Each row of a before or after table is a point. The points were changed in one or more steps. Then noise was added and the rows were shuffled. The steps act on columns, c1 being the first. Write out the steps. A step turns or swaps two columns, mirrors them in a line or flattens them onto one, adds a multiple of one to another, or multiplies or shifts one. Angles are multiples of 10 degrees, from the lower column toward the higher: turns from -170 to 170, lines from 10 to 170 but not 90. Use the fewest steps. Two steps may share a column if one is a turn and the other turns, adds or multiplies; they go together, in the order done. Otherwise the lowest column goes first.

Before:
[[-15 -41]
 [ 29  13]
 [ 17  36]
 [ 31 -35]
 [-25 -43]
 [ -4  26]
 [-21 -19]
 [-18 -27]
 [ 37   6]
 [  2  42]]
After:
[[ 14  42]
 [ -6  35]
 [ 11 -26]
 [ 11 -52]
 [-37  11]
 [ -6 -46]
 [  7  22]
 [-44 -14]
 [-24  22]
 [ 11 -25]]
Steps: mirror c1 and c2 in the line at 80 degrees

Before (8 x 4):
[[ 19  38  -7 -42]
 [ -9  36  13 -13]
 [-12 -11 -53  18]
 [-11 -34 -36  31]
 [ 12  12  33 -54]
 [ 13  30  17 -33]
 [-12  29  13 -40]
 [ 17 -18  -9  38]]
After (8 x 4):
[[-26   2 -29 -43]
 [ 15 -18   1  35]
 [  9  -1  21  45]
 [-16  -2  14  55]
 [-38  -2 -37 -22]
 [ 24  24  27  50]
 [ 17   4  -5  52]
 [-11 -10   6 -42]]
Steps: mirror c1 and c3 in the line at 60 degrees; turn c2 and c4 by 140 degrees

Before:
[[-46  27  43  -4   0 -11]
 [-32  -5  -4  -3   4   1]
 [ -5  13 -28 -34 -23 -24]
 [ 33   2  36 -38  18 -22]
 [  3 -16  51   0  -7 -18]
 [  7 -18  18 -27   0  -5]
 [ 11  -6 -32  15 -26  42]
 [ 25 -10 -27  46  20   2]]
After (8 x 6):
[[ 30  24 -30   4  -9 -29]
 [ -9  55 -28  -7   8 -22]
 [ 17   9  -2  12   0  26]
 [-16  31  51  36  -2   5]
 [ 13 -54  43 -59   2  44]
 [ -6  12  17  59   1  -3]
 [-20 -52 -29  -7  -9  17]
 [-37 -32  34  21   7 -18]]
Steps: turn c1 and c6 by -120 degrees; multiply c2 by 3; turn c2 and c4 by -130 degrees; multiply c5 by 0.4

Before:
[[ 41 -15   7 -31  -9 -19  -4 -16 -28]
 [ 26  16   6 -16  -9  -5  17  -2   4]
 [ 14   9 -16   9   8  -6 -26   1  10]
 [ 35 -16 -37 -11  -8 -17  25  -9 -23]
 [ 32  18 -24  -9  -2  29   3  14 -40]
 [ 22  20 -33  21 -10 -19  26 -22 -11]
 [-11  22   4  -2  -5 -14 -22  19 -11]
 [  6  13 -10 -14  43   6 -13   1 -31]
 [  5  -5  -2  11  25   8  28 -17 -34]
 [ -1  -9 -37 -13  19  -4 -29 -33   2]]
After:
[[-23 -15  10  35 -59 -18  -2 -14 -50]
 [ -2  24   5  11  46 -10 -22  19   6]
 [  3   9 -14 -11  -4  -4 -26   0  11]
 [-22 -15 -39  26 -51 -16  25  -7  -7]
 [ 39  12 -11  33  -1   5 -12   0  -6]
 [-17  20 -31   4  12 -20  25 -21  59]
 [-13  18 -25  41  -4  31   4  13  13]
 [ 22  -4  -2  28 -21   7  28 -16  55]
 [ 19  -9 -35   3 -20  -3 -27 -33 -33]
 [-17  16   4   2   2  -4  20  -3 -39]]
Steps: turn c1 and c5 by -110 degrees; add 1.5 times c2 to c5; turn c4 and c9 by 110 degrees; multiply c9 by 2.5

Before (11 x 12):
[[-10  -3  17   0 -10   8 -18  10 -16  -3   6  14]
 [  1   0   2  -7   5  -7   1  -6   7   8   2   5]
 [-12  -8   5  -6   4  -6   4 -12  -1  -5   1   4]
 [ -7  14   9   9   7  16  -4  -5   0 -22  18  -9]
 [  2   2   3   2  -4  -9   1 -15  -1   7 -10   8]
 [ -5  -7  -4  -1  -4 -14   2 -14  -1   1  12   9]
 [ -8  -8  -4   5  10  -2   2 -10  12  -7   0   9]
 [-18  12  -2   9  15   2   4  -6   7 -10   9  -4]
 [ -7   3  -6  -3  14  -5  -9  -9   5  -6  -2  -1]
 [ -2 -10  -1  -5 -10 -14   1   3  -1   0  -1   4]
 [ -7  -4   1   9  15  -5  -1 -10   6  -2   5  -7]]
After:
[[ 17  -3   5  -6  -1  -8   4 -13   2  10   3   4]
 [  4  -3  -4  -2 -11  -8   2 -13   1  -5  13   9]
 [ 13   0  -7  -2   8 -13  -8 -10  -5  15  -3  -2]
 [-10   0   2  -4  -1  -9   1  -6  -7 -24   1   5]
 [  2  -4  -1  -4 -17  -4   1   3   1  -1  -1   4]
 [  9  -2   1   8   8 -14  -2 -11  -6   3   4  -7]
 [ 12  -1  17   1  -2  11 -19  10  14   5   5  15]
 [ 15  -4  -3   3   5  -8   1 -10 -12  18   0   9]
 [ 29   7   8   4  16   8  -3  -5   0  60  17  -9]
 [ -9  -1   4   1  -9  -4   0 -16   1 -19 -12   8]
 [ 27   4  -1   7  13  -8   3  -5  -6  21  11  -4]]
Steps: multiply c10 by 3; turn c1 and c10 by 160 degrees; multiply c2 by 0.4; multiply c4 by 0.7; turn c5 and c6 by -40 degrees; multiply c9 by -1

Before, 10 rows:
[[ -7  20   4  -2 -44  20  24   3 -24  -6 -13  -1 -15   5  17  -7  13   4]
 [ 10  16   4   9   4   8   4   0  -9  10  -8   8 -14  -4  18  10  -1  -9]
 [ -9  -4   0   7  11  12  22   7 -10  -3 -13   8  60   9  21   6   7  10]
 [ -8  24   3  21   5  -7  10   4  -5 -11 -11   6 -15   0 -16   1   3 -31]
 [ -8  -3  -9   7  13  -8 -32   5 -20   5  11  -6 -14 -14  20   8   2  11]
 [ -8  -2 -23   2  12  -1 -33   1   6  12  14 -30  22   2  22   8  -7  -7]
 [ 17   5  -4   0  11 -11  21  -5   5 -12 -12 -11  11 -17  14  -3   6 -10]
 [ -6   1  -1  -4   2 -10  -2   6   7  -7 -10   9  -3   9   1   6 -37   8]
 [ -5  -7  -2  -4  -2   5  25   1   5  -1  -4  11  21   8  -3  -5   5  -3]
 [ -8  -3  -4   7  -3   0  27   6  -5 -10 -13  -4 -11  12  18 -12   8  -2]]
After:
[[ -2  -7  -1  -1  -8 -10  -2   5  -2  -6  -7  10   7   8   5 -15 -36   8]
 [ 19  -1  -6   4  -9 -13  23  -3  12 -10 -15  -1   4 -16 -10  13   9 -12]
 [ -4  -3  -3  -7  -6   6  25   1  19   0   2 -17   3   6   4  -4   5  -4]
 [ 14  -1   5  21 -21  19  23   1 -15  -6  41 -18 -26   5  10  12  11   4]
 [ 15   9  -1  -3 -12  12  21   7  61  -3 -13  12  -9   9  14 -14   7  11]
 [ 13   9  -5  -2 -13   0  27   7 -10 -12   3 -29  -7  12  14  23  10  -1]
 [-16  21   2  25  -9  -8  10   6 -14 -11  -9   0  -6  -1   2  -7   5 -32]
 [ 16   7  -8  -3  15  -8 -32   5 -14   5 -12  25 -21 -14  12  -7   2  12]
 [ 21   9   2  17  -9   7   3  -1 -15  10  -5  21 -11  -5  -3 -23  -1  -8]
 [ 19   1 -21  -1  16  -2 -33   1  21  15 -10  32   3   0  16  13  -7  -8]]
Steps: turn c1 and c15 by -70 degrees; swap c2 and c4; turn c5 and c11 by -80 degrees; swap c9 and c13; multiply c16 by 3; turn c12 and c16 by -120 degrees

Before:
[[ 28   9   0  -4 -16  36   8  39  -9   9  38   3  -6 -19   5  -3   9  -7
  -28  -9]
 [ 22  -7  17   3 -22  14  -7  19  10  10  26 -34 -26   1 -18  25   2 -17
   -8   9]
 [-42   6  -1   4  14  -4  14  -7 -32  15  -8  28  21  18  25   4  -2 -46
   17 -14]
 [ 12  17  19  23  -6  16  21  20 -37  10  31  12   3 -16  -7   3  32 -22
    2  -6]
 [ 30  -8  13  -4 -11  14 -10   9   0   5  32  -4 -14  -7  -6  10  20 -19
    2 -32]
 [  2 -28 -37 -10 -36   4 -22   7  28   6  30 -20  14  34 -23   4 -31  32
   43   5]
 [ -4 -16 -46 -25 -38  -6 -37   7  25  12 -12   0   7  24 -40  29   3  14
   32  15]
 [-24  11  -6  28  38  -9   4 -10 -20   2 -15  30  14 -10  20 -13 -23 -32
   28 -10]]
After:
[[ 20 -16   4   4 -27   0  -8  19  14  12 -24  -1 -25  -6  -4  28  16 -19
    6   7]
 [ 28   8   6  -4 -18  -3   8  40  -8   8 -49   2  -6 -28   4  -4  17 -11
  -20  -7]
 [-25   6   7  31  35  17   2  -8 -19   2  13  -3  14  28  11 -14 -13 -44
   -6 -12]
 [ -4  33 -36 -28 -39  -6 -37   8  25  10  12  11   7  26 -36  33  -6  19
   24  17]
 [-42   4   5   4  13  -3  15  -7 -30  16   6  -5  21  21  12   2  -7 -60
   17 -12]
 [ 14  -6  23  20  -5 -26  22  24 -34  12 -31   5   2   3 -11   3  32 -26
  -16  -4]
 [ 29 -15   8  -3 -14 -15 -10  12  -3   4 -27  -2 -18   5  -9   9  27 -22
   -8 -34]
 [  6  19 -42 -10 -36  39 -25   6  25   5 -17   4  14  44 -13   5  17  41
   35   2]]
Steps: turn c2 and c3 by 60 degrees; turn c6 and c11 by -120 degrees; turn c6 and c17 by 70 degrees; flatten c12 and c15 onto the line at 110 degrees; swap c14 and c19; multiply c18 by 1.3

Before, 12 rows:
[[ 17 -17 -20  27   5 -10   0  -1   2   3  12  25  -5  -1   3 -14  -6  20
  -18  -4   3 -13  19 -10  11  25  17  -9   3  21  -3   4]
 [  8 -19  15  10  16  13   8   4   4  -7 -10   1  -1   6  15  -5 -31 -14
  -19 -12  -2  -9  -5 -10  26  -2 -10  -4  26   8  -6  14]
 [ -6   1  -9  15  26  27   1 -15  -6  -2 -10   1  -7   5  -2  16  19 -20
    3   6   4   7   7  -4   8  -5 -11  -8  16   6  10  -1]
 [ 21  -8  16   1  27  -1  16  14  12   4  -9  -1  -2   3   2  -8   4 -12
  -14 -14 -18   6   0   5 -23  18  -5  -5  22   6  -1 -22]
 [ 19  -1  16 -30 -26  18   5  -8  12   8 -41  24  11  10   5  11  15   9
    0  -7   8  -3   5   3   5  -5 -11  16   3  20 -14   8]
 [ -8 -23  16  -8  -8  -7 -19  -4   2  23 -30 -16  11  -8   6  -4 -11  29
   -4 -11 -13  -7  -7   1 -14  -4  28  -5   3  32  11   9]
 [  3  13  -4   9   8   8 -11  23   1  18 -11 -10 -14  11  -2   0 -21  12
    0  -9   8 -10  -4  19  20   7  17  11 -22 -20  -6   6]
 [ 18 -34  14   3   2  -5  30  22  24  22  -8   6   3  16 -18  -1   9   3
  -16   5   3  -1   9  25  -8  -3  -5  -2  13 -22   0  -4]
 [-15   1  22   4  12 -11  -2  13  -9   3 -31  -4  -1  -6  33  -3  -3 -10
   -9  16   9 -13   2  14   2 -15  -3   5  18 -10  -2  -7]
 [ 20  -4   6  20   3  -3  16 -10  26  -3  14 -11  -4 -16  16  27  19  10
  -18  -4   5 -12  39  -7  -5  -5  28   7   6  -7 -12 -15]
 [ -4 -13  -1  28   2  21  -7  22  -4 -12 -31  -7 -16 -17 -18   6  13 -15
  -11  -9  14 -14  13  27 -21  -8  -5 -17  -4  15  -4   5]
 [  7   3  24   8   6  -6  13  14 -21  -9 -18  -6  -7  -8   7  -3  -4  -8
    6 -15   7   3   3  -8 -20   8  14  15   2  18  -8  -1]]
After (12 x 32):
[[ 37 -11 -51  26   6  -8   1   0   3   2  12  24 -13   9   3 -18  -8  22
  -18  -3   4   4  20  -9  11  24   7  -8   5  22  -4   6]
 [ 38  -5  39 -29 -26  18   2  -7  11   9 -40  23  29  22   5  11  20   9
   -1  -9   9  -5   5   3   5  -6 -11  14   1  21 -15   9]
 [ 14  -4 -23  15  25  26   1 -14  -5  -3 -11   1 -16  14  -1  14  25 -20
    4   6   4  -3   5  -3   9  -6  -5  -8  18   6  10  -1]
 [ 18 -15  -2  30   3  22  -8  24  -4 -12 -30  -7 -43  -7 -16   1  16 -14
  -11 -11  12  -4  13  26 -22  -9  -8 -18  -4  15  -4   6]
 [ 12 -21  40  -8  -7  -5 -19  -4   3  21 -31 -16  27   3   6 -12 -15  30
   -5 -11 -11  11  -8   2 -13  -3  18  -6   4  34  10   9]
 [ 39  -5  41  -1  28  -3  16  13  13   6  -9   0  -4  13   3  -9   5 -13
  -14 -14 -19  -1   1   4 -21  18  -1  -5  23   8  -3 -22]
 [  5   1  55   4  12 -11  -3  13  -7   3 -31  -4  -3   4  32  -3  -4 -10
  -10  16   8  -7   2  14   2 -15  -9   4  18 -10  -3  -6]
 [ 36 -33  35   3   1  -4  31  19  27  22  -8   5   7  27 -18 -12  11   4
  -17   5   2  -2   8  25  -9  -4  -4   0  12 -22  -2  -4]
 [ 27   3  60   9   6  -6  14  14 -20  -6 -19  -8 -17   2   4  -2  -5  -9
    5 -16   7   6   2  -8 -22   9  12  14   4  18  -9   0]
 [ 27 -18  38  10  16  14  10   4   5  -7 -11   1  -2  18  13 -13 -41 -14
  -18 -12  -2  -7  -5 -11  25  -1 -12  -4  24   9  -5  13]
 [ 22  11  -9   9   9   7 -11  25   2  17 -10 -10 -34  22  -2   3 -27  11
    0 -10   9   5  -3  19  20   7  10  11 -22 -21  -7   5]
 [ 39 -12  16  19   2  -2  17 -11  25  -3  12 -11 -10  -6  15  24  26  10
  -17  -3   6  10  39  -6  -4  -4  15   7   7  -6 -11 -16]]
Steps: shift c1 by 20; turn c2 and c16 by 20 degrees; multiply c3 by 2.5; multiply c13 by 2.5; shift c14 by 10; multiply c17 by 1.3; flatten c22 and c27 onto the line at 60 degrees
